Every row gives one point. Each copy is the shape, with its points in the same order, stretched, turned, moved and blurred by noise. Say if it was mirrored as well.
(in the rows, 128 means zero)

Shape:
[[ 92 191]
 [125  62]
 [163 118]
 [130 111]
 [190 113]
 [166 112]
 [118 132]
 [102 119]]
Copy 1, 8 rows:
[[ 59  76]
 [135 185]
 [155 125]
 [127 140]
 [185 122]
 [170 133]
 [114 116]
 [ 97 132]]
Copy 1 is: mirrored
Copy 2:
[[ 54 163]
 [158  86]
 [153 153]
 [132 127]
 [175 166]
 [158 151]
 [110 136]
 [104 114]]
Copy 2 is: only turned

Shape, 10 rows:
[[148 132 133 135]
 [ 85 105 163 153]
 [146 148 165  62]
 [172 124 113  95]
 [ 94  98 135 102]
 [ 93 170 111 164]
 [150 149 111 154]
 [140 125 123  94]
 [140 157 203 125]
 [104 127  79 106]]
Copy 1:
[[138 138 127 163]
 [117  73 161 112]
 [110  97  57 194]
 [166 141  94 195]
 [146  71 111 123]
 [119 171 130  82]
 [149 175 137 143]
 [149 118  95 165]
 [ 72 106 110 185]
 [170 140 100 101]]
Copy 1 is: mirrored
Copy 2, 10 rows:
[[134 157 102 119]
 [136 105  70 164]
 [ 68 164  75  81]
 [131 169  95  60]
 [128 101  77 106]
 [123 105 161 182]
 [144 153 133 131]
 [123 144  92  81]
 [ 73 171  71 161]
 [140  98 134  91]]
Copy 2 is: mirrored
Copy 3, 10 rows:
[[136 122 140 132]
 [ 80 184 157  95]
 [198 146 140  80]
 [170 111 142 148]
 [123 197 152 129]
 [ 88 135  71 129]
 [122  93 110 146]
 [154 146 130 135]
 [152 123 155  46]
 [119 166  90 171]]
Copy 3 is: mirrored

Shape, 10 rows:
[[162 172 164 138 140 150]
 [ 77 108  97  56 114  97]
 [154  73 138 147 109  81]
 [130 167 162 152  95 132]
 [150 164 139 155  96 140]
 [125 147 155 161 133 115]
 [ 67 118  84 109 126  72]
 [ 69  86 146  90 126  95]
 [ 55  83  79  98 131 128]
 [173 108 152 152 144  83]]
Copy 1 (10 x 6):
[[126 159 163 146 117 132]
 [172  95  87 127 133 217]
 [174  84 139 108 110  77]
 [104 127 143 110  83 138]
 [111 117 166 121  88 128]
 [126 134 143 100 119 121]
 [162 100 111  81 143 195]
 [160 120  72 110 136 175]
 [148  89  94 125 175 193]
 [175 124 159 114 119  75]]
Copy 1 is: mirrored
Copy 2:
[[115 145 138 115 142 175]
 [148 125 114 133 133  37]
 [198 118 157 173 120 130]
 [127 126 123 150 176 149]
 [139 140 109 129 153 157]
 [129 148 148 154 141 145]
 [158 164 122 170 141  40]
 [143 105 154 172 119  62]
 [120 142  94 162  98  52]
 [184 140 168 148 124 157]]
Copy 2 is: mirrored
Copy 3:
[[ 99 154 126 127 111 180]
 [108 104 194 132 150  88]
 [195 140 149  45 141  95]
 [143 139 145 154  96 151]
 [140 142 125 150 118 156]
 [143 143 128 131  97 124]
 [134 116 154 146 132  49]
 [137  98 197  99 112  80]
 [116  78 134 127 149  74]
 [166 166 135  55 127 111]]
Copy 3 is: mirrored
Copy 4:
[[131  93 144 163 165 153]
 [138 233 118  82  91 101]
 [151 101  98  93  75  72]
 [100 111 149 124 153 136]
 [101  99 133 136 144 149]
 [119 109 140 144 137 105]
 [107 214 110 109  98  71]
 [148 195 142  90  90  73]
 [122 214 135 124  69 104]
 [156  83  99 125 112  82]]
Copy 4 is: mirrored

Shape, 11 rows:
[[112 109 101 160 132 160 178 105]
 [122  94 112 117 137 101 177 106]
 [156 115 133  88 129 100 164 123]
 [108 116 106 108  92 179 167  99]
 [113 153  92 155   7 156 137 119]
 [131 120 142 130 144 162  83 192]
 [115  98 111 111 140 154 150  91]
 [137 150  86  91 106 167 151 148]
 [121 190 168 148 118 118 136 121]
 [119  98  87 136 143  67 120  98]
 [102 112 114  73 135  69 171 129]]
Copy 1 (11 x 8):
[[156  81 127  97 123  91  95 109]
 [150 131 164 103 134 134  71 135]
 [121 163 150 123 137 133  73 113]
 [146 111 137 136 141  48  92  75]
 [138 102 105 139 212  52 152  79]
 [109 158  74 142  98 104 148 131]
 [148 122 148 123 111  94  89 101]
 [124 112  96 152 155  97  69  71]
 [ 67 137 162 105 139 114 169 130]
 [166 133 162 114 140 190 116 158]
 [135 150 190 128 152 162  76 170]]
Copy 1 is: only turned
Copy 2, 11 rows:
[[ 81 147  83 138 116 104 125 129]
 [ 72 158 138 133 120 127 135 117]
 [ 98 133 174 140 135 134 119 127]
 [113 117 134 112 118  83 146 127]
 [161 100 112  65 157  89  85  56]
 [150 108  78 188 116 139 142 113]
 [ 89 135 122 140 120 104 165 146]
 [151 123 149 152 139  79 115 102]
 [141 137 119 116 135 172  64 158]
 [ 91 179 112 132 154 151 147  98]
 [110 169 179 130 106 134 138 109]]
Copy 2 is: mirrored
